Every row gives one point. Any point is a mix of the corners, with weights that add up to 1. It lies inside the corners' shape when no weight is negative. Say inside or outside, and name the corners with a negative weight.

Corners:
(1): [-44  19]
(2): [ 21 -49]
(3): [-11  15]
Points:
[ 34 -60] -> outside (1)
[-3  6] -> outside (1)
[ 15 -40] -> inside
[-40  16] -> inside
[ 27 -31] -> outside (1)
[-13  11] -> inside
[-11 -29] -> outside (3)
[-1 -8] -> inside

Corners:
(1): [ 18   3  11  41  -9   8 -31 -22]
(2): [ 16 -13 -36  16  -3 -27  31 -26]
(3): [ 24 -18  15   8 -24  35   9 -18]
(4): [ 16 -40  21  -7 -32 -19  30  34]
(5): [ 60   5   9 -20   3  19  14 -15]
(6): [-31  29  13  15 -31 -15 -37   0]
(7): [-28  20  11 -14  22 -31 -25 -17]
(8): [ -3 -22  -9  30   4  35  10  25]
(9): [ 12  -6 -34 -34  36   5 -18  -7]
Points:
[ 30 -23  -1   1  -9  17  15  -4] -> outside (6, 7)
[ -4   3  -5  -7  -3 -21 -13 -15] -> outside (5, 8)
[ -5  -1  -2  17 -10   5  -5   4] -> inside
[  4   3   4   5  -1  -7 -11  -2] -> outside (3)
[  8  15   9   0  13  20 -28 -17] -> outside (2, 4)
[ -1   2   9   7 -16   5 -10  -8] -> inside

Corners:
(1): [ 11  15  20  -8  12  16  24 -34 -27  31 -12 -38   7 -52]
(2): [ 27  16  34 -13  15   6  13  27  -6  13  13  -5  15   0]
(3): [-34 -20  -3 -24   4   9  36  -3 -17  19   3 -28   8 -30]
(4): [ 12  16 -31  11 -19  27  -4  -5  14 -17  50  19 -12  -8]
(5): [  8  32   3 -15  17  -7  12   2 -37  31   6   8   1 -46]
(6): [ -7  -4  42 -15   6 -11   3 -20  -9  39 -25   1  30 -54]
(7): [ 40  22 -27  28   7 -50   2  46  31 -12 -19 -11 -40 -31]
(8): [ -8  33  14   8   2   2  -9  13  -3  -2 -13   7  11  -3]
(9): [  8  11 -59   3  13  23 -10  -2  38 -13  41  11   4   1]
(10): [  8   6 -30  46  13  28 -36  16   1 -18  55   5  -3  17]
(11): [ -6   3 -27  12  12   8  23   1 -20  -1 -19  24  -9 -10]
(12): [-21  11 -13  22  32 -11  28  -4  10   9  36   1   8   2]
(13): [-20  -2 -17  10 -13  12  26  11  -5  56   4  12  -7  13]
(14): [ 56   4 -46  18 -37 -29  -6  15   3 -19  30 -33  23  17]
(15): [ 24 -20 -15 -16 -20 -18 -27 -20 -14 -13  60 -39  -6  32]
Points:
[  3   9  -5   4   1   8  13  -6  -8  20   8  -9   1 -16] -> inside
[  9   5 -20  11   1   2   3   6  10  -2  16  -6   0  -3] -> outside (5)
[  6   0 -20   5  -1  -3   1   8   1   4  27   1   0   0] -> outside (1, 8)
[ -8  20   0  -3  20   4  24   3  -1  22  -9   8   0 -39] -> outside (10, 14, 15)
[ -7  13   0   2   4   2   5   6  -4   5   2  -4   6 -10] -> inside
[  7   5  -6  -5  -2  -8  12  -3  -6   9   9 -12   4 -13] -> outside (10)
[  2   6 -29  11  -5   4   3   1  -4   0  20  -6  -4  -1] -> outside (2, 6)
